Each row is a point. Before rounding, the points of a table are all equally far from one centre. They may lie mostly on one side of it. Where is the centre, to within rounding?

Points, 6 rows:
[[ 0.24  0.76  0.07]
 [ 0.10  0.35 -0.30]
 [ 0.02  0.50 -0.30]
 [ 0.24  0.64 -0.12]
 [ 0.34  0.47 -0.14]
 [ 0.43  0.23  0.36]]
Centre: [-0.05  0.35  0.19]

Points:
[[-0.08 -0.74  0.37 -0.27  0.39 -0.15]
 [-0.04 -0.45  0.00  0.33 -0.27  0.50]
 [ 0.09 -0.53 -0.38  0.34  0.00 -0.10]
 [ 0.30 -0.87  0.20  0.16  0.27 -0.11]
 [ 0.23 -0.04 -0.37 -0.03 -0.01  0.60]
 [ 0.26 -0.65 -0.01  0.34 -0.17  0.32]
 [ 0.55  0.17 -0.21 -0.09 -0.17 -0.26]
 [-0.04 -0.72 -0.03  0.19  0.26  0.50]
 [ 0.75 -0.34  0.60  0.07 -0.03 -0.16]
 [-0.23 -0.40 -0.18 -0.10 -0.22 -0.18]
 [ 0.59 -0.12  0.48  0.69 -0.01  0.37]
 [ 0.21 -0.70  0.21  0.39 -0.17  0.30]
 [ 0.30 -0.67  0.17 -0.01  0.09  0.58]]
Centre: [ 0.11 -0.02  0.24  0.13  0.27  0.06]

Points (16 x 9):
[[ 0.37  0.29  0.26  0.03 -0.27 -0.52  0.48 -0.43  0.34]
 [ 0.41  0.49 -0.04  0.05 -0.36 -0.13  0.62 -0.41  0.31]
 [ 0.70  0.26  0.26  0.04  0.13 -0.40  0.48 -0.33  0.22]
 [ 0.71  0.34  0.26  0.11  0.03 -0.24  0.31 -0.07  0.49]
 [ 0.39  0.53  0.09  0.23  0.29 -0.52  0.58 -0.18  0.10]
 [ 0.52  0.51  0.02  0.25  0.00 -0.01  0.38  0.08 -0.02]
 [ 0.46  0.23  0.04  0.11 -0.09 -0.41  0.65 -0.39  0.54]
 [ 0.63  0.34  0.25  0.12 -0.06 -0.48  0.44 -0.44  0.40]
 [ 0.39  0.79  0.01  0.25  0.19 -0.21  0.50 -0.29  0.58]
 [ 0.22  0.13  0.09  0.41 -0.12  0.01  0.60 -0.04  0.32]
 [ 0.74  0.31 -0.12  0.00 -0.02 -0.15  0.50 -0.09  0.27]
 [ 0.55  0.47  0.27 -0.09  0.23 -0.58  0.29 -0.45  0.24]
 [ 0.67  0.45  0.10  0.01 -0.06 -0.08  0.38  0.04  0.41]
 [ 0.63  0.33  0.00  0.06 -0.30 -0.24  0.50 -0.17  0.30]
 [ 0.62  0.21  0.28 -0.08 -0.06 -0.30  0.53 -0.41  0.15]
 [ 0.66  0.43  0.00 -0.13 -0.23 -0.26  0.42 -0.49  0.38]]
Centre: [ 0.20  0.32 -0.01  0.09  0.10 -0.14  0.19 -0.34  0.26]

Points:
[[ 0.33 -0.22  0.00  0.40 -0.96 -0.07  0.55 -0.25 -0.01  0.09  0.02  0.10]
 [ 0.21  0.21 -0.13  0.45 -0.73 -0.38  0.02 -0.06 -0.03  0.22 -0.50 -0.16]
 [-0.07 -0.36  0.05  0.45 -0.74  0.09  0.61 -0.19 -0.22  0.39 -0.29  0.15]
 [ 0.49 -0.04 -0.09  0.17 -0.84 -0.13  0.45  0.04  0.09  0.55 -0.39 -0.05]
 [ 0.31 -0.17 -0.03  0.25 -0.68 -0.25  0.31  0.00 -0.02  0.36 -0.66  0.20]
 [-0.20 -0.02 -0.23  0.50 -0.94 -0.06  0.57 -0.05 -0.22  0.14 -0.40 -0.17]
 [ 0.40 -0.11  0.06  0.48 -0.54  0.00  0.84  0.17 -0.36  0.31  0.05  0.21]
 [ 0.51 -0.15  0.17  0.61 -0.60  0.01  0.40  0.00 -0.01 -0.33 -0.30  0.09]
 [ 0.48  0.29  0.06  0.34 -0.41 -0.26  0.39 -0.01 -0.27  0.56 -0.27 -0.04]
 [ 0.63 -0.23 -0.17  0.40 -0.96 -0.18  0.18  0.15 -0.01  0.14 -0.25  0.06]
 [ 0.42 -0.50 -0.26  0.58 -0.95 -0.15  0.44  0.09 -0.02 -0.03  0.00 -0.14]
 [ 0.28  0.30 -0.03  0.48 -0.58 -0.03  0.28  0.10  0.11  0.15 -0.70 -0.07]
 [ 0.25  0.08 -0.07  0.59 -0.75  0.15  0.49 -0.25 -0.63  0.11 -0.06 -0.07]
 [ 0.31 -0.04  0.21  0.18 -0.72 -0.16 -0.04 -0.15 -0.55  0.40 -0.02 -0.38]
 [ 0.25  0.01  0.44  0.63 -0.51  0.00  0.33 -0.02 -0.05  0.31 -0.30 -0.21]
 [ 0.03 -0.26  0.19  0.16 -1.02  0.04  0.15 -0.09 -0.05  0.34 -0.37  0.00]]
Centre: [ 0.12 -0.14 -0.23  0.11 -0.30  0.09  0.24  0.13 -0.14  0.05 -0.06 -0.15]

Points:
[[ 0.56  0.32  0.44  0.16 -0.06  0.14  0.08  0.50  0.30 -0.20  0.04  0.48
  -0.01 -0.07 -0.58 -0.47 -0.55 -0.17]
 [ 0.50  0.11  0.04  0.43  0.06  0.10 -0.48  0.55  0.41  0.18  0.21 -0.13
   0.26 -0.28  0.40 -0.83 -0.33 -0.44]
 [ 0.80  0.23  0.09  0.54  0.19 -0.13  0.06  0.17 -0.30 -0.02 -0.21  0.51
  -0.05  0.40 -0.43 -0.42 -0.31  0.10]
 [ 0.01  0.34 -0.18  0.61  0.56 -0.24  0.24  0.36 -0.53  0.15 -0.16  0.36
  -0.05  0.27 -0.28  0.09 -0.04 -0.21]
 [ 0.70 -0.08  0.36  0.65 -0.20 -0.26 -0.17  0.93 -0.28 -0.12  0.14  0.06
  -0.06 -0.09  0.04 -0.20  0.22  0.07]
 [ 0.35 -0.07  0.33  0.13 -0.07 -0.49 -0.28  0.23 -0.39  0.15 -0.04 -0.03
   0.06  0.41  0.02  0.10 -0.45 -0.89]
 [ 0.52 -0.35  0.40  0.38  0.59 -0.12 -0.03  1.01 -0.47 -0.08 -0.32  0.10
   0.10  0.38 -0.33 -0.61 -0.23 -0.35]
 [ 0.14  0.09  0.19  0.33  0.18 -0.02 -0.07  0.96  0.19 -0.43 -0.18  0.46
  -0.05  0.36 -0.61 -0.11 -0.13  0.15]
 [ 0.89  0.05  0.43  0.12  0.10 -0.40  0.37  0.78 -0.14 -0.43  0.07  0.20
   0.02  0.04 -0.33 -0.16 -0.61  0.00]
 [ 0.69 -0.37  0.56  0.44 -0.09 -0.05  0.10  0.65 -0.23 -0.07  0.17  0.36
  -0.04 -0.13 -0.38 -0.59 -0.36 -0.20]
 [ 0.36 -0.26  0.20  0.01  0.19  0.02 -0.11  0.54 -0.16 -0.51 -0.18  0.18
   0.38 -0.31 -0.36 -0.99  0.22 -0.04]
 [ 0.64 -0.01  0.24  0.38  0.28  0.24 -0.36  0.66 -0.38 -0.08  0.17  0.44
   0.51 -0.04 -0.50 -0.67 -0.44 -0.39]
 [ 0.45 -0.01  0.01  0.31  0.07 -0.08  0.15  0.60 -0.23 -0.28 -0.25  0.75
  -0.24 -0.30 -0.16 -0.61 -0.22 -0.13]
 [ 0.56  0.09 -0.03  0.48 -0.22  0.39  0.06  0.42  0.47 -0.33  0.19  0.43
   0.16  0.34 -0.13 -0.20 -0.10  0.19]
 [ 0.53  0.53 -0.13  0.60  0.33  0.16 -0.49  0.91 -0.12 -0.14  0.23  0.34
  -0.07  0.13 -0.13  0.00 -0.25  0.04]
 [ 0.79  0.24  0.44  0.42 -0.03  0.16  0.21  0.43 -0.17 -0.14 -0.19  0.28
   0.35  0.03 -0.37 -0.76  0.02 -0.40]
 [ 0.84  0.34  0.04 -0.04  0.77 -0.12  0.17  0.38  0.08 -0.53 -0.01  0.24
  -0.12  0.22 -0.08 -0.22 -0.74 -0.17]
 [ 0.55  0.04  0.14  0.72  0.26  0.02  0.17  0.59  0.32  0.12  0.19  0.28
  -0.11 -0.38  0.00 -0.01 -0.36 -0.69]
 [ 0.19 -0.50  0.35  0.32  0.02 -0.10  0.04  0.94  0.04 -0.12  0.20  0.24
  -0.16  0.08 -0.46 -0.71 -0.42 -0.21]
 [ 0.71  0.11  0.19  0.43  0.25 -0.28 -0.07  0.50 -0.05 -0.46 -0.16  0.47
   0.19 -0.12 -0.41  0.28 -0.55  0.13]
 [ 0.22 -0.16  0.23  0.13  0.06 -0.17 -0.16  0.43 -0.59  0.11  0.14  0.58
  -0.13  0.38 -0.43 -0.47 -0.33 -0.58]
 [-0.06  0.28  0.42 -0.31  0.44 -0.10 -0.21  0.70 -0.12 -0.07 -0.49  0.55
  -0.07  0.39  0.34 -0.21 -0.04 -0.10]
 [-0.07  0.01  0.25  0.28  0.01 -0.12 -0.04  0.40 -0.48 -0.27  0.12  0.49
  -0.28  0.47 -0.39 -0.36  0.02  0.01]]
Centre: [ 0.32 -0.02  0.04  0.05  0.29 -0.07 -0.05  0.45 -0.02  0.01  0.02 -0.03
  0.23  0.07 -0.02 -0.21 -0.17 -0.14]

Points:
[[-0.23 -0.37  0.01 -0.33  0.08  0.81  0.49 -0.12  0.34 -0.08  0.44 -0.04
  -0.47 -0.29 -0.20 -0.19 -0.25 -0.69  0.07  0.00 -0.26  0.02 -0.54 -0.34]
 [-0.02 -0.19 -0.44 -0.02  0.05  0.38  0.51 -0.43  0.55  0.18  0.25  0.30
  -0.43 -0.51  0.37 -0.02 -0.03 -0.68  0.17 -0.10 -0.12  0.02 -0.18 -0.47]
 [-0.10 -0.65 -0.27  0.24 -0.18  0.59  0.41 -0.65  0.46  0.23  0.57  0.18
  -0.35  0.00 -0.03 -0.26 -0.02 -0.35  0.49  0.12 -0.03  0.07  0.04 -0.47]
 [-0.35 -0.06  0.15 -0.09 -0.13  0.82  0.67 -0.15  0.60  0.08 -0.31  0.56
  -0.52 -0.20  0.21 -0.06 -0.01 -0.71  0.40  0.17 -0.02  0.28 -0.12 -0.31]
 [-0.26 -0.80 -0.12  0.04  0.06  0.40  0.46 -0.74  0.13  0.05 -0.16  0.00
  -0.21 -0.53  0.15 -0.14  0.06 -0.37  0.26  0.27 -0.15  0.08 -0.25 -0.70]
 [-0.06 -0.26 -0.29 -0.51  0.20  0.46  0.63 -0.65  0.59 -0.18  0.00  0.02
  -0.47 -0.12  0.29 -0.50  0.11 -0.62  0.03 -0.14 -0.18  0.32 -0.34 -0.23]
 [-0.07 -0.32 -0.11 -0.02  0.09  0.68  0.96 -0.47  0.84 -0.13  0.14  0.11
  -0.34 -0.24 -0.06 -0.08 -0.12 -0.54  0.15  0.24 -0.01  0.34 -0.02 -0.52]
 [-0.39 -0.36 -0.46 -0.26 -0.04  0.48  0.73 -0.23  0.31 -0.01  0.21  0.39
  -0.53 -0.33  0.10 -0.39 -0.01 -0.34  0.49 -0.05 -0.19  0.19 -0.46 -0.15]
 [-0.30 -0.56 -0.09 -0.34  0.17  0.39  0.56  0.12  0.51 -0.18  0.09  0.09
  -0.56  0.01  0.02 -0.13  0.16 -0.65  0.06  0.23 -0.03  0.50 -0.43 -0.42]
 [-0.20 -0.56 -0.39 -0.29  0.07  0.82  0.41 -0.28  0.27  0.11 -0.09 -0.09
  -0.50 -0.22  0.19 -0.20 -0.12 -0.60  0.27 -0.18 -0.34  0.07  0.36 -0.58]
 [-0.18 -0.53 -0.15 -0.26 -0.01  1.11  0.53 -0.15  0.01  0.02  0.31  0.40
  -0.55 -0.19 -0.17 -0.06 -0.13 -0.66  0.44 -0.03  0.07  0.06 -0.13 -0.21]
 [-0.59 -0.75  0.02  0.21 -0.05  0.78  0.55 -0.35  0.50  0.05  0.04  0.23
  -0.47 -0.19  0.22 -0.36 -0.16 -0.75 -0.16 -0.09  0.18  0.26 -0.10 -0.27]
 [-0.15 -0.71 -0.11 -0.12 -0.02  0.59  0.62 -0.38  0.21  0.10 -0.23  0.61
  -0.54 -0.40  0.46  0.02 -0.10 -0.57  0.25  0.22 -0.07  0.19 -0.34 -0.39]
 [-0.14 -0.41 -0.30 -0.24 -0.03  0.36  0.38 -0.44  0.30  0.38  0.08 -0.10
  -0.55  0.19  0.05 -0.04  0.14 -0.54  0.10  0.11 -0.50  0.11 -0.83 -0.31]
 [-0.10 -0.38  0.24 -0.17  0.01  0.71  0.39 -0.62  0.45  0.53  0.05  0.38
  -0.84 -0.18  0.36 -0.07 -0.06 -0.22  0.33 -0.10 -0.03 -0.06  0.00 -0.43]
 [-0.42 -0.33 -0.13 -0.08  0.29  0.39  0.73  0.15  0.24  0.39  0.01 -0.03
  -0.81 -0.38  0.35 -0.06  0.14 -0.58  0.30 -0.05 -0.14  0.02 -0.15  0.15]
 [-0.15 -0.30 -0.43  0.11  0.03  1.04  0.33 -0.50  0.39  0.22  0.38  0.27
  -0.36 -0.30 -0.21  0.12  0.02 -0.47  0.10 -0.28 -0.21  0.25 -0.10 -0.11]
 [-0.26 -0.40 -0.16 -0.22 -0.21  0.07  0.79  0.00  0.55  0.07  0.18  0.07
  -0.49 -0.06 -0.14 -0.52  0.24 -0.67  0.12 -0.07  0.06 -0.11  0.06 -0.59]
 [-0.29 -0.47  0.07 -0.02  0.11  0.75  0.45 -0.53  0.41  0.14  0.21  0.57
  -0.56 -0.08  0.03 -0.28 -0.19 -0.67  0.29 -0.07 -0.02  0.21 -0.07 -0.63]
 [-0.14 -0.11 -0.05  0.01  0.01  0.61  0.44 -0.40  0.65 -0.08  0.28  0.02
  -0.22 -0.15 -0.03 -0.23 -0.18 -0.53  0.48 -0.25  0.17 -0.18  0.19 -0.73]
 [-0.15 -0.48 -0.28 -0.21  0.11  0.88  0.84 -0.42 -0.08  0.33 -0.13  0.44
  -0.45 -0.23 -0.24 -0.54  0.04 -0.57  0.22  0.07 -0.10  0.39 -0.05 -0.26]
 [-0.47 -0.56 -0.03 -0.73 -0.02  0.62  0.29 -0.19  0.47 -0.07  0.23  0.25
  -0.33 -0.35 -0.13 -0.13 -0.14 -0.54 -0.08 -0.20  0.28  0.14 -0.15 -0.40]
 [-0.07 -0.32 -0.11  0.05  0.24  0.30  0.64 -0.21  0.43  0.05  0.26 -0.01
  -0.72 -0.62 -0.05 -0.16 -0.09 -0.76  0.03  0.15 -0.09  0.43  0.38 -0.01]
 [-0.46 -0.57 -0.15 -0.17 -0.30  0.48  0.49 -0.46  0.50  0.47  0.39  0.09
  -0.14 -0.63  0.28 -0.19  0.03 -0.31  0.49 -0.24 -0.23  0.21  0.09  0.20]
 [-0.28 -0.47 -0.26 -0.20 -0.45  0.36  0.28 -0.55  0.74  0.13  0.26  0.32
  -0.35 -0.47  0.20 -0.23 -0.18 -0.81  0.16 -0.16 -0.26  0.34  0.05 -0.03]
 [ 0.06 -0.58 -0.29 -0.23 -0.28  0.95  0.21 -0.09  0.36  0.01  0.10  0.19
  -0.33 -0.44  0.16 -0.19  0.07 -0.21  0.52 -0.17 -0.20  0.36  0.10 -0.33]
 [-0.25 -0.33 -0.42 -0.42  0.04  0.60  0.75 -0.34  0.59  0.33  0.17  0.47
  -0.38 -0.45 -0.09 -0.08 -0.16 -0.32  0.20 -0.08 -0.05  0.00 -0.34 -0.35]
 [ 0.07 -0.30 -0.12 -0.25  0.17  0.57  0.40 -0.69  0.33 -0.07  0.02  0.26
  -0.35 -0.63  0.16 -0.26  0.03 -0.71  0.20  0.29 -0.26  0.18 -0.47 -0.10]
 [-0.36 -0.37 -0.09 -0.45  0.23  0.66  0.52 -0.64  0.32 -0.19  0.19  0.15
  -0.23 -0.51  0.12 -0.39 -0.07 -0.51  0.06  0.12 -0.12 -0.17 -0.10 -0.34]]
Centre: [-0.04 -0.32  0.11 -0.09 -0.17  0.31  0.49 -0.33  0.13  0.14 -0.11 -0.02
 -0.18  0.02 -0.02 -0.03 -0.12 -0.37  0.13 -0.10  0.02  0.18 -0.05  0.02]

Points:
[[-0.02  0.07  0.08 -0.15 -0.59  0.24  0.21  0.32 -0.05 -0.03  0.06 -0.10
  -0.43  0.16 -0.32  0.00 -0.02  0.17 -0.22 -0.58 -0.08 -0.84  0.96  0.28]
 [-0.04  0.06 -0.20  0.01 -0.40  0.00 -0.03  0.54 -0.04 -0.45 -0.28 -0.11
  -0.63 -0.34 -0.32  0.08  0.31  0.03  0.38 -0.33  0.35 -0.14  0.80  0.42]
 [ 0.13 -0.20  0.08 -0.13 -0.27  0.78 -0.04  0.16 -0.06 -0.54  0.06 -0.39
  -0.45  0.02 -0.44 -0.17  0.05  0.01 -0.28 -0.46  0.36 -0.17  0.85  0.24]
 [-0.15  0.32  0.49  0.02  0.24  0.11  0.28  0.57  0.05 -0.14 -0.47 -0.10
  -0.87 -0.07 -0.04  0.57  0.38  0.35  0.34 -0.42  0.45 -0.51  0.57  0.11]
 [ 0.24  0.05  0.36  0.49 -0.40  0.28 -0.05  0.42  0.26 -0.25 -0.28 -0.31
  -0.54 -0.10 -0.40  0.11  0.18  0.47  0.12 -0.72 -0.03 -0.44  0.56 -0.15]
 [ 0.25  0.37  0.33 -0.08  0.15  0.01  0.09  0.78 -0.06 -0.12 -0.61 -0.20
  -0.90 -0.05 -0.08  0.21  0.05  0.26  0.04 -0.51 -0.05 -0.41  0.55  0.04]
 [ 0.39  0.07  0.53 -0.18 -0.07  0.34  0.44  0.59 -0.11 -0.35 -0.46 -0.50
  -0.77  0.02 -0.44 -0.26  0.06  0.13 -0.38 -0.18  0.19 -0.12  0.75  0.03]
 [ 0.02  0.38  0.43  0.27 -0.26 -0.16  0.32  0.04  0.26  0.18 -0.21 -0.14
  -0.88 -0.01  0.13 -0.19  0.37  0.45  0.29 -0.76 -0.10 -0.37  0.49  0.06]
 [-0.36  0.43  0.50 -0.07 -0.25  0.44 -0.08  0.55 -0.23 -0.30 -0.40 -0.66
  -0.67 -0.03  0.24  0.41  0.04  0.41 -0.04 -0.32  0.06 -0.49  0.78  0.12]
 [ 0.34  0.01  0.19 -0.05  0.15 -0.04  0.19  0.51  0.18 -0.07  0.07 -0.29
  -0.67 -0.38 -0.07 -0.32  0.10  0.40  0.01 -0.18 -0.37 -0.05  0.76  0.62]
 [-0.31  0.02  0.34  0.22  0.18 -0.03 -0.20  0.13 -0.04 -0.38 -0.23 -0.57
  -1.01  0.11 -0.24 -0.03  0.09  0.33  0.28 -0.53 -0.12 -0.39  0.13  0.07]
 [ 0.04  0.38  0.12  0.46  0.09  0.03 -0.03  0.35 -0.42 -0.26  0.02 -0.59
  -0.31 -0.09 -0.67  0.28  0.55  0.57 -0.11 -0.43 -0.39 -0.37  0.50  0.19]
 [-0.25 -0.43 -0.11  0.09 -0.06 -0.13  0.10  0.23 -0.30 -0.39 -0.56 -0.53
  -0.57  0.18 -0.07  0.04  0.34  0.16 -0.11 -0.06 -0.07 -0.35  0.62  0.13]
 [ 0.11  0.26 -0.02  0.04  0.09  0.44  0.38  0.07 -0.45 -0.64 -0.05 -0.47
  -0.62 -0.43 -0.31  0.19 -0.05  0.55  0.12 -0.18  0.06 -0.15  0.82  0.14]
 [-0.28  0.04  0.16  0.18 -0.28  0.14 -0.26  0.44 -0.22 -0.18 -0.42 -0.47
  -0.77 -0.25 -0.10 -0.06  0.24  0.91  0.28 -0.37 -0.15 -0.42  0.39 -0.02]
 [-0.06  0.34  0.80  0.05  0.10  0.02  0.17  0.19 -0.17 -0.37  0.07 -0.90
  -0.73 -0.08 -0.23 -0.43  0.12  0.37  0.33 -0.62  0.01 -0.18  0.74  0.27]
 [-0.31  0.38 -0.37 -0.07 -0.15  0.24  0.34  0.39 -0.09 -0.21 -0.58 -0.55
  -0.29 -0.28 -0.52  0.17  0.19 -0.06 -0.10 -0.22 -0.30 -0.28  0.82 -0.18]
 [ 0.17  0.49  0.20 -0.05 -0.04 -0.19 -0.30  0.08 -0.45 -0.12  0.10 -0.40
  -0.68  0.36 -0.32  0.14  0.30  0.67  0.04  0.03 -0.43 -0.14  0.37  0.19]
 [ 0.01  0.37 -0.09 -0.09 -0.05 -0.14 -0.34  0.14 -0.23 -0.42 -0.02 -0.42
  -0.57 -0.37 -0.20  0.26  0.04 -0.21  0.38 -0.44 -0.35 -0.69  0.40  0.13]
 [ 0.34  0.00  0.31  0.06 -0.37  0.04 -0.05  0.32 -0.06 -0.11 -0.36 -0.51
  -0.62 -0.33 -0.58  0.34  0.18  0.35  0.18  0.03 -0.39 -0.29  0.78  0.12]
 [-0.18 -0.51  0.03 -0.21 -0.13 -0.14 -0.21  0.12 -0.24 -0.23  0.18 -0.59
  -0.78  0.15 -0.03 -0.19  0.32 -0.02 -0.06 -0.09 -0.03  0.10  0.79 -0.02]
 [-0.08  0.40  0.22  0.23  0.37  0.27 -0.21  0.08 -0.33 -0.18  0.02 -0.33
  -0.58  0.29 -0.07 -0.08  0.16  0.19  0.39 -0.64 -0.27 -0.45  0.86  0.45]
 [-0.30  0.43 -0.37 -0.40 -0.32 -0.05  0.04  0.63  0.26  0.37  0.09 -0.45
  -0.23 -0.06 -0.06  0.11  0.06  0.29 -0.13 -0.22 -0.30  0.03  0.70  0.16]
 [ 0.01  0.17  0.21  0.10  0.32  0.10  0.10  0.57 -0.54 -0.17 -0.37 -0.66
  -0.72  0.03 -0.60  0.09  0.38  0.32  0.52 -0.48 -0.19 -0.58  0.46  0.27]
 [ 0.32  0.37  0.06 -0.23 -0.01 -0.08  0.67  0.51 -0.24 -0.51 -0.20 -0.60
  -0.04  0.00 -0.15  0.03  0.61 -0.02  0.19 -0.80 -0.02 -0.27  0.77  0.22]
 [ 0.29  0.43  0.29 -0.13 -0.08  0.01 -0.14  0.32 -0.09 -0.38 -0.10 -0.75
  -0.68 -0.03 -0.65  0.37  0.07  0.17  0.17 -0.56 -0.13 -0.23  0.08  0.30]
 [-0.14  0.23  0.61  0.09 -0.07  0.29 -0.45  0.34 -0.15  0.03 -0.18 -0.99
  -0.59 -0.10 -0.10  0.32  0.30  0.10  0.29 -0.27 -0.27 -0.15  0.94  0.02]
 [-0.06  0.38  0.19  0.17 -0.11  0.17  0.02  0.19 -0.27 -0.37 -0.11 -0.93
  -0.55 -0.62 -0.75  0.08  0.25  0.57  0.22 -0.25 -0.22 -0.34  0.49 -0.10]
 [ 0.06 -0.08 -0.12  0.48 -0.41  0.51  0.17  0.04  0.04 -0.01 -0.35 -0.32
  -0.73  0.03 -0.56  0.24  0.29  0.33  0.23 -0.22  0.06 -0.25  0.51  0.28]
 [-0.76  0.27  0.36  0.15 -0.23  0.19 -0.10 -0.03 -0.29  0.18 -0.01 -0.19
  -0.72 -0.59 -0.42  0.12  0.67  0.35 -0.29 -0.39  0.05 -0.14  0.71  0.28]]
Centre: [-0.12  0.22  0.37 -0.17 -0.04  0.31  0.18  0.28 -0.19  0.03  0.08 -0.25
 -0.18 -0.13 -0.12 -0.11  0.41  0.08  0.14 -0.12  0.08 -0.25  0.27 -0.05]
